Each row is a point. Each copy is the shape, with its points in the same order, turned, moved and blurred by noise. Is it also mirrored, or only turned?
In the rows, 128 means zero.

Shape (9 x 3):
[[116 178 158]
 [192  90 126]
 [168  97 134]
 [145 143  86]
 [ 99 167 176]
 [106 125 151]
 [108 160 148]
 [ 99 144 155]
 [154 111  73]]
Copy 1 (9 x 3):
[[ 85 153 158]
 [169  77 110]
 [160  99 115]
 [ 92 101  89]
 [ 97 175 163]
 [125 164 123]
 [ 94 155 139]
 [110 168 136]
 [120  89  66]]
Copy 1 is: mirrored
Copy 2 (9 x 3):
[[161  91 157]
 [150 208 135]
 [137 184 133]
 [173 143  92]
 [136  77 172]
 [117 116 142]
 [144 102 142]
 [121  97 145]
 [164 171  77]]
Copy 2 is: mirrored
Copy 3 (9 x 3):
[[ 59 131 130]
 [167  77 144]
 [152 100 141]
 [124 102  77]
 [ 56 149 150]
 [104 150 137]
 [ 77 140 126]
 [ 85 157 133]
 [161 103  76]]
Copy 3 is: mirrored
Copy 4 (9 x 3):
[[157 179  84]
 [145  82 163]
 [139 107 138]
 [117 156 159]
 [149 171  58]
 [122 139  80]
 [131 168  82]
 [132 160  69]
 [103 139 163]]
Copy 4 is: mirrored

Shape (9 x 3):
[[115 151 114]
 [ 92 116 196]
 [116 148 111]
 [130 155  59]
 [134 134 158]
 [171 126 125]
 [ 85 148 128]
 [165 106  67]
 [ 84 120 162]]
Copy 1 (9 x 3):
[[104 144 110]
 [124 153 207]
 [107 140 116]
 [105 116  61]
 [142 153 147]
 [176 149 101]
 [ 91 134 145]
 [168 106  74]
 [105 131 187]]
Copy 1 is: only turned
Copy 2 (9 x 3):
[[110 129 144]
 [145 178  72]
 [109 125 143]
 [ 87  87 174]
 [155 137 117]
 [161  90 129]
 [ 99 154 125]
 [118  45 136]
 [117 161  87]]
Copy 2 is: mirrored
Copy 3 (9 x 3):
[[133 173 134]
 [ 71 149 191]
 [151 175 128]
 [191 168 102]
 [ 99 135 135]
 [134 110 110]
 [127 194 152]
 [187 103 121]
 [101 162 189]]
Copy 3 is: mirrored

Shape (9 x 4):
[[146 100  89  88]
 [185 120 158 163]
 [119 125  96 146]
 [170 164 151  88]
 [158 135 173  90]
 [126 122  70 110]
 [183 125  77 127]
 [135  82 147 150]
 [123 107 124 177]]
Copy 1 (9 x 4):
[[131 130  78  82]
 [183 147 144 154]
 [115 133  81 148]
 [178  73 125 108]
 [160  89 152 100]
 [117 125  58 115]
 [174 142  62 121]
 [124 160 143 135]
 [116 156 114 172]]
Copy 1 is: mirrored
Copy 2 (9 x 4):
[[142  96 165  88]
 [166 105  57  98]
 [165 140 137 128]
 [135 140 106  33]
 [118 134  80  56]
 [157 128 175 103]
 [200  96 147  86]
 [129 100  95 134]
 [159 124 106 160]]
Copy 2 is: mirrored
Copy 3 (9 x 4):
[[148 149  68 144]
 [161 101 165 146]
 [118 172 132 149]
 [113  68 105 163]
 [121  64  96 126]
 [125 169  78 165]
 [159 144 103 197]
 [154 134 142 106]
 [137 154 165 124]]
Copy 3 is: mirrored

Shape (10 x 4):
[[156 120 140 129]
 [ 92  96 126 140]
 [ 89 133 178 110]
 [118 103 147 139]
 [120 155 194 135]
 [170 119 101 153]
 [128 112 170 181]
 [117 116 117 128]
 [195 153  63 179]
 [111 116  87 132]]
Copy 1 (10 x 4):
[[116 103 120 174]
 [121 106 181 142]
 [ 98 127 137  99]
 [110 108 153 153]
 [ 78 148 107 125]
 [144 110 130 204]
 [ 76 138 159 184]
 [134 108 152 148]
 [179 137 112 243]
 [174 107 172 166]]
Copy 1 is: mirrored
Copy 2 (10 x 4):
[[123 115 132 149]
 [179 131 146 116]
 [125 163 166  94]
 [149 120 150 125]
 [102 158 185 128]
 [146 107 115 185]
 [145 110 195 150]
 [159 137 124 133]
 [155 120 100 244]
 [184 142 108 145]]
Copy 2 is: mirrored
Copy 3 (10 x 4):
[[154 122 109 162]
 [116 139 162 172]
 [143  96 183 131]
 [146 127 155 172]
 [183 108 163 127]
 [140 161  82 171]
 [183 156 161 177]
 [117 136 130 155]
 [144 201  48 142]
 [ 94 156 129 153]]
Copy 3 is: only turned

Shape (11 x 6):
[[151 107 115 131  85  44]
 [131 115 101 159  97  95]
 [182 106 127 121 154 174]
 [113 184 179 172 121  65]
 [121 179 139 147  86 151]
 [120 120 114  63 168 149]
 [149 136 107 102  73 208]
 [137 109 138 130  87  93]
 [128 108 104 128 123 128]
 [128  98 123 123 120 182]
 [111 143 190 156 111  85]]
Copy 1 (11 x 6):
[[ 60 132  86 126 139 121]
 [ 96 128  97 166 139 128]
 [156 116 169 146 145 193]
 [113 178 156 164 142  46]
 [173 167 113 179 113 109]
 [166  60 159 125 105 135]
 [198 142  95 163  84 188]
 [ 94 141 113 143 107 129]
 [125 100 118 156 130 149]
 [149 113 142 174 106 175]
 [106 167 163 156 110  79]]
Copy 1 is: mirrored
Copy 2 (11 x 6):
[[186  83 147 163 159 148]
 [137 104 135 173 124 139]
 [125 150 106  69  88 115]
 [156 157 196 183 158  85]
 [127 181 183 142 113 155]
 [ 85 133 122  66 167 110]
 [104 160 153  66  85 190]
 [154  99 166 129 136 133]
 [112 114 127 126 120 134]
 [ 93 123 142  89  86 131]
 [154 130 208 162 137  91]]
Copy 2 is: mirrored
